Each point is reached from the start by the listed moves, each made once or not at all, plus a little noise. Is the number of moves made odd or even? Then give how often each move was made.

Moves:
(1): 0.082; -0.020; -0.004
(2): 0.012; 0.061; -0.027
Start: -0.038; 0.015; -0.011
Points:
0.045; -0.004; -0.014 -> odd (1, 0)
-0.026; 0.073; -0.034 -> odd (0, 1)
-0.036; 0.016; -0.012 -> even (0, 0)

Moves:
(1): -0.019; -0.015; -0.043; 0.035; -0.017; -0.006
(2): 0.017; 0.004; -0.011; -0.004; -0.012; -0.014
(3): 0.013; -0.008; 0.031; 0.010; -0.025; 0.006
(4): -0.004; 0.046; -0.024; 0.049; 0.018; 0.008
(5): 0.033; -0.008; 0.022; 0.051; 0.045; -0.015
(6): 0.045; 0.023; -0.021; -0.029; 0.000; 0.062
Start: 0.000; -0.032; -0.010; 0.010; 0.016; -0.006
Points:
0.009; 0.006; -0.003; 0.071; 0.010; 0.010 -> even (0, 0, 1, 1, 0, 0)
0.049; -0.034; 0.001; 0.057; 0.049; -0.033 -> even (0, 1, 0, 0, 1, 0)
0.033; -0.052; -0.042; 0.092; 0.032; -0.041 -> odd (1, 1, 0, 0, 1, 0)
0.091; -0.037; -0.029; 0.073; 0.008; 0.027 -> odd (1, 1, 1, 0, 1, 1)
0.042; -0.014; -0.034; 0.153; 0.025; -0.027 -> odd (1, 1, 1, 1, 1, 0)
0.000; -0.031; -0.011; 0.010; 0.017; -0.007 -> even (0, 0, 0, 0, 0, 0)

Moves:
(1): 0.017; -0.001; -0.009; -0.014; 0.012; 0.003; 0.010; 0.011; 0.021; 0.014; -0.027; 0.006; 0.022
(2): -0.015; 0.014; -0.003; 0.039; 0.001; -0.006; 0.018; 0.029; 0.028; -0.055; -0.027; -0.047; -0.058
(3): 0.018; 0.007; 0.015; 0.012; 0.017; 0.005; -0.016; 0.013; -0.018; 0.001; -0.009; 0.016; -0.012
(4): -0.012; 0.050; 0.011; 0.038; 0.009; 0.006; -0.008; -0.004; -0.032; 0.034; -0.015; -0.016; -0.019
(5): -0.022; -0.039; -0.050; 0.015; 0.059; -0.018; 0.053; 0.010; 0.014; 0.007; -0.006; 0.046; -0.008
(6): 0.018; 0.020; 0.032; 0.026; 0.011; 0.022; 0.017; 0.028; 0.016; -0.038; -0.030; -0.041; 0.031
(7): -0.027; 0.005; 0.004; 0.012; 0.025; 0.040; -0.018; -0.030; -0.010; -0.002; -0.035; 0.022; 0.010
(8): 0.014; -0.038; 0.009; 0.013; 0.023; 0.008; 0.024; -0.021; 0.014; -0.001; 0.028; 0.004; -0.003
(9): 0.006; 0.024; -0.024; 0.001; 0.012; 0.012; -0.003; -0.008; -0.006; -0.002; 0.024; -0.007; -0.006
(10): -0.004; -0.017; 0.026; -0.013; -0.013; -0.021; -0.022; 0.004; -0.009; 0.017; 0.055; -0.020; -0.022
(11): 0.005; -0.027; -0.021; -0.034; 0.026; 0.033; -0.013; -0.022; -0.043; 0.009; -0.006; -0.010; -0.021
Start: 0.024; -0.002; -0.017; -0.016; -0.007; 0.003; 0.029; -0.026; 0.012; -0.011; 0.019; 0.002; 0.036
Points:
0.015; 0.039; -0.064; 0.046; 0.090; 0.001; 0.058; -0.011; -0.031; 0.030; 0.010; 0.040; -0.006 -> even (0, 0, 1, 1, 1, 0, 0, 0, 1, 0, 0)
0.043; 0.002; -0.004; 0.047; 0.105; 0.113; 0.036; -0.038; -0.007; -0.102; -0.038; -0.062; -0.022 -> odd (0, 1, 1, 0, 0, 1, 1, 1, 1, 0, 1)
0.031; 0.037; -0.020; 0.038; 0.039; 0.029; 0.041; -0.059; -0.011; 0.020; 0.056; -0.016; 0.011 -> odd (0, 0, 0, 1, 0, 0, 0, 1, 1, 0, 0)
0.042; -0.054; -0.049; 0.038; 0.103; -0.015; 0.095; 0.017; 0.054; -0.029; 0.051; 0.000; -0.052 -> odd (1, 1, 1, 0, 1, 0, 0, 1, 1, 1, 0)
0.048; -0.017; -0.034; 0.082; 0.152; 0.051; 0.116; 0.018; 0.012; -0.043; -0.074; -0.041; -0.029 -> even (1, 1, 1, 1, 1, 1, 0, 1, 0, 0, 1)
0.018; -0.044; -0.023; 0.078; 0.089; 0.008; 0.142; 0.017; 0.082; -0.100; -0.017; -0.038; -0.001 -> even (0, 1, 0, 0, 1, 1, 0, 1, 0, 0, 0)

Moves:
(1): 0.031; 0.030; -0.017; 0.000; 0.001; -0.007; -0.004; -0.004; 0.002; 0.004; -0.007; 0.008; -0.007; 0.012; -0.046; 0.018; 0.014; 0.024; 0.003
(2): 0.025; -0.024; 0.016; -0.041; 0.015; 0.033; 0.048; 0.003; -0.042; -0.015; -0.020; 0.014; 0.038; -0.008; 0.032; -0.037; 0.002; -0.030; -0.007
(3): 0.036; 0.006; 0.002; 0.001; 0.001; -0.013; -0.023; 0.002; 0.011; 0.026; -0.002; 0.021; 0.027; 0.026; -0.025; 0.035; 0.014; 0.004; -0.005
(4): 0.017; -0.011; -0.022; 0.013; 0.020; 0.025; -0.014; -0.021; -0.033; -0.008; 0.046; 0.026; 0.046; -0.002; -0.040; 0.011; 0.001; -0.019; 0.009
(5): 0.009; 0.017; 0.024; -0.003; 0.004; -0.024; -0.010; -0.028; 0.008; 0.003; 0.019; 0.011; -0.002; 0.005; -0.018; 0.000; 0.016; 0.001; -0.014
(6): -0.002; -0.019; 0.000; -0.021; -0.012; 0.049; -0.017; 0.030; -0.018; -0.018; 0.004; 0.006; 0.008; 0.017; -0.030; 0.022; -0.016; -0.016; 0.011
(7): 0.012; -0.004; -0.028; 0.034; 0.040; -0.043; 0.015; -0.032; -0.024; 0.049; -0.016; 0.012; -0.043; -0.047; 0.017; -0.013; -0.002; -0.017; -0.044
(8): -0.005; 0.024; 0.041; 0.055; -0.017; -0.012; 0.011; 0.008; -0.024; 0.025; -0.006; 0.011; -0.001; 0.001; -0.005; 0.018; -0.031; -0.005; 0.035
(9): -0.005; 0.000; 0.036; 0.016; -0.021; 0.002; 0.010; 0.037; 0.006; 0.000; 0.005; -0.011; 0.008; 0.011; -0.015; -0.003; -0.003; -0.010; 0.031
(10): 0.006; 0.018; -0.008; 0.011; 0.006; -0.031; -0.012; 0.002; -0.016; -0.011; -0.012; 0.006; 0.012; -0.010; -0.015; 0.040; -0.005; -0.016; -0.010
(11): 0.027; 0.018; 0.004; 0.016; -0.003; -0.025; -0.029; 0.010; -0.010; 0.028; 0.036; 0.012; -0.009; -0.008; 0.006; 0.007; -0.006; 0.024; 0.016
(12): 0.006; -0.032; 0.030; 0.034; -0.002; 0.053; -0.007; 0.057; 0.007; -0.019; 0.047; 0.019; 0.001; 0.057; 0.003; 0.056; 0.034; 0.025; -0.007
(13): 0.000; 0.011; 0.004; -0.011; -0.016; 0.017; 0.008; 0.015; -0.003; 0.021; 0.012; 0.027; 0.006; -0.013; -0.025; 0.008; 0.010; -0.015; -0.015
(14): -0.032; 0.003; -0.014; 0.026; 0.004; -0.022; 0.010; -0.016; -0.016; 0.039; -0.008; -0.038; -0.009; -0.013; -0.006; -0.008; 0.007; 0.011; -0.043
(15): 0.006; 0.012; -0.002; -0.041; 0.017; 0.013; 0.016; -0.014; 0.037; -0.029; -0.009; -0.028; -0.002; -0.026; 0.009; -0.010; -0.012; -0.001; -0.020
(16): 0.042; -0.013; 0.000; -0.018; -0.046; 0.034; 0.015; 0.000; -0.003; -0.004; -0.007; 0.011; -0.005; -0.007; 0.010; -0.030; 0.006; -0.016; -0.012
(17): -0.005; -0.012; 0.008; 0.006; 0.007; -0.028; -0.020; -0.017; -0.016; 0.038; 0.032; 0.009; 0.008; -0.059; -0.031; 0.034; 0.014; 0.015; 0.005
(18): -0.005; -0.029; 0.011; 0.009; -0.001; 0.011; 0.000; 0.021; 0.008; -0.023; 0.024; 0.021; 0.004; 0.021; -0.011; 0.008; -0.026; 0.025; 0.005
Start: -0.009; -0.014; 0.024; 0.012; 0.019; 0.002; 0.019; 0.016; 0.031; 0.008; 0.049; 0.003; -0.009; 0.051; 0.043; 0.004; -0.030; -0.048; 0.057
Points:
0.114; 0.027; 0.135; 0.003; -0.069; 0.078; 0.052; 0.083; -0.051; 0.053; 0.080; 0.091; 0.025; 0.065; -0.042; 0.002; -0.042; -0.092; 0.106 -> odd (1, 1, 0, 0, 1, 1, 0, 1, 1, 0, 1, 0, 1, 0, 0, 1, 0, 0)
0.073; -0.029; 0.038; 0.035; 0.046; 0.007; 0.062; 0.023; -0.059; 0.099; 0.107; 0.048; -0.006; -0.082; 0.044; 0.048; 0.016; -0.075; -0.079 -> even (0, 1, 0, 0, 0, 0, 1, 0, 0, 1, 1, 1, 1, 1, 1, 1, 1, 0)
0.173; -0.028; 0.159; 0.086; -0.038; 0.065; 0.003; 0.095; -0.056; 0.083; 0.227; 0.181; 0.104; 0.087; -0.119; 0.131; 0.012; -0.028; 0.102 -> odd (1, 1, 1, 1, 1, 0, 0, 1, 1, 0, 1, 1, 1, 0, 0, 1, 1, 1)
